Each row is a point. A path goes straight from each point to the next, and from the last back to the first. The post is the endless flat space through its rows: a point in 2 columns, a line in 3, a plane in 4, and so on, so that a path can go around it. Count how often the path circles the post. Going back the other way cancels.

Post (2 x 3)
[[-1.5  1.4  0.9]
 [-1.4 -3.5 -0.3]]
Path (24 x 3)
[[-2.1  0.9 -1.2]
 [-2.3 -4.4 -1.7]
 [ 0.3  1.4 -1.4]
 [ 1.9 -1.3  0.5]
 [-0.8 -2.8  1.3]
 [-3.4 -5.8  1.6]
 [-5.6 -1.4 -1.5]
 [-0.9 -4.8 -4.1]
 [ 0.5 -1.3 -3.7]
 [-5.5 -5.0 -2.6]
 [-3.3 -0.9  1.7]
 [-1.8 -6.4  2.7]
 [-4.7 -3.6  2.2]
 [-3.6 -0.7  1.8]
 [-1.2  2.0  4.9]
 [ 0.6  0.0  1.3]
 [-0.2 -3.2 -1.6]
 [ 1.0 -1.0 -1.9]
 [ 3.0 -5.3  0.1]
 [ 1.3  1.4 -3.2]
 [-3.4 -2.3 -2.2]
 [-0.8  0.6 -3.7]
 [ 0.6 -0.7  0.2]
 [ 2.6 -1.9 -2.3]]
Times around: 0

Post (5 x 6)
[[ 4.1  1.7  0.1 -1.2  0.0 -4.9]
 [-1.0 -1.3 -1.9 -1.5 -0.5  0.3]
 [ 4.4 -1.5 -0.3 -2.9 -1.0 -4.1]
 [ 0.0 -0.3  1.6  1.6  1.7  2.6]
 [-3.3 -2.7 -1.1  2.0  2.0  1.5]]
Path (24 x 6)
[[ 2.0  1.0 -2.1  0.0 -0.3 -7.1]
 [ 0.3 -4.4  0.1 -0.1  0.4  4.7]
 [-2.5  4.9 -0.4  6.6  5.8 -3.6]
 [ 1.6  2.7 -0.7 -6.6 -3.0  2.5]
 [ 4.3 -3.7  0.6 -3.2 -1.9 -2.4]
 [-0.7  0.3 -1.7  0.2 -0.3 -0.2]
 [-2.2  1.1 -2.0  0.8  2.4  3.3]
 [-0.6  0.6 -1.7 -4.9 -0.7  1.8]
 [ 4.4 -5.0  0.9 -2.2  1.2 -3.7]
 [ 1.3 -1.6 -0.4 -0.8  0.8  5.6]
 [-1.4 -1.9 -3.8  0.9 -1.2 -4.1]
 [ 0.8 -4.7 -0.5 -3.9 -2.8  2.2]
 [-4.6 -5.7 -2.1 -3.7 -0.1  2.3]
 [-1.0 -2.9 -0.1 -1.0  1.1  2.5]
 [ 1.4  0.6  2.6  0.9  3.6 -5.3]
 [ 2.3  5.4  1.3  3.0  0.3 -3.7]
 [-0.6 -0.3  0.3  5.6  3.5 -0.2]
 [ 3.3 -3.4 -0.8 -5.8 -0.4  1.7]
 [ 4.1  1.3  0.4 -2.2  0.1 -5.0]
 [ 1.9 -3.2  3.3  1.9  1.6 -1.4]
 [ 1.3 -2.3 -2.4  0.0 -2.3 -0.4]
 [ 2.8  1.1  0.0  0.8  2.0 -0.3]
 [-0.5  2.6 -0.2 -3.3  0.6  2.9]
 [ 1.6 -3.2  0.2 -2.0  0.2 -4.4]]
Times around: 3

Post (8 x 9)
[[-1.6 -1.8 -1.8 -1.9  0.3 -0.2  1.7  1.1 -0.5]
 [ 1.9  1.2  2.7  0.7 -1.6  1.5  4.1  1.7 -1.6]
 [ 2.4  2.1 -2.1  2.2  4.5 -0.3 -0.1  1.8  0.6]
 [ 3.3  0.7 -0.1  1.2 -5.1 -0.9  3.8  4.7  0.2]
 [ 1.5  3.1 -0.6  4.2 -1.7 -0.7  3.6  1.6  1.9]
 [ 1.0 -2.5 -1.1 -0.9  2.2 -0.5 -3.3 -2.5 -1.5]
 [ 0.2 -3.7  1.8  1.0  3.2 -1.4 -2.1  1.6 -5.6]
 [-1.9 -3.3  1.8 -2.8  3.3 -2.2 -4.4  0.2 -1.4]]
Path (30 x 9)
[[-4.7  2.5  0.4 -0.9 -2.7 -2.9  5.8  2.5  5.5]
 [-4.1 -2.7 -2.8 -1.8 -0.5 -4.9 -1.9  1.1  1.9]
 [ 1.3  4.2 -2.4  3.5  1.7 -1.1  4.9  2.9  0.6]
 [ 2.8  1.1 -0.2 -0.1 -0.4 -2.0  3.7 -2.0  1.3]
 [ 0.9 -1.3  3.0  1.7  1.5 -1.4  1.2  3.2 -1.8]
 [ 1.2 -3.3  1.9 -1.0 -1.0  3.9 -1.2 -2.8 -2.3]
 [ 2.9 -3.2  2.3 -0.1 -1.3  0.1 -5.3  2.9 -5.2]
 [ 3.0 -0.8 -2.0  0.2 -3.4 -1.7  1.8  8.2  0.8]
 [ 3.4 -0.6 -0.5  5.6  2.2 -1.8  1.8  0.6  0.5]
 [ 3.6 -1.1  1.1  0.0 -0.4 -2.8 -1.9 -1.5 -0.8]
 [ 1.5  0.0 -3.7  3.1 -0.2 -0.8  2.2 -2.0 -2.4]
 [ 3.5 -1.4 -4.6 -0.1 -3.2  0.9  0.5 -0.3 -1.1]
 [-3.3 -2.0  1.2 -3.7  8.0  2.0 -5.7  1.2  1.1]
 [ 4.8 -1.2  1.3  0.6  4.9  1.4  0.8  8.4 -2.3]
 [ 0.8 -0.8  3.3 -0.9 -2.7 -1.6  1.8  1.8  0.2]
 [ 1.6  1.6 -0.4  1.0  0.0 -1.3  2.1  1.4  1.0]
 [ 1.3  1.1 -0.9 -1.5  5.8  1.7  3.4  3.6 -0.8]
 [-0.9 -3.8  6.0 -3.2 -4.2 -2.1 -2.5 -6.2 -0.4]
 [ 2.3 -1.3 -2.7  0.7 -2.4 -1.5  1.0  0.4 -2.4]
 [-2.6  2.6 -5.3  3.2  2.5  1.4  3.3 -1.2 -0.1]
 [-4.9  3.8  3.9  0.8  4.9 -2.3  0.2 -0.3 -0.6]
 [-0.6 -3.7 -5.0 -1.8 -2.2 -4.9 -2.1 -0.7  0.5]
 [-1.0  0.1  1.5  0.3  2.8 -0.1  0.3 -2.1 -4.0]
 [ 3.1 -2.4 -0.4 -1.6  0.0  3.5  3.4 -3.2 -6.1]
 [-0.6 -1.3 -0.1  1.7 -1.9 -2.2  2.0  5.4 -3.8]
 [-1.7  0.6  2.8  3.3  3.5 -3.9 -4.8  2.7  0.1]
 [ 0.4 -0.5  4.7  5.0  2.3 -3.3 -3.3  5.7  1.3]
 [ 3.3 -2.2  2.0  1.5 -1.4 -2.2 -1.0 -0.3 -1.9]
 [ 4.5 -1.9  5.8 -2.7  0.8  1.2  1.3  1.2 -3.5]
 [ 0.4 -3.5 -2.6  1.9  2.1 -3.0  0.1  1.2  0.0]]
Times around: 2
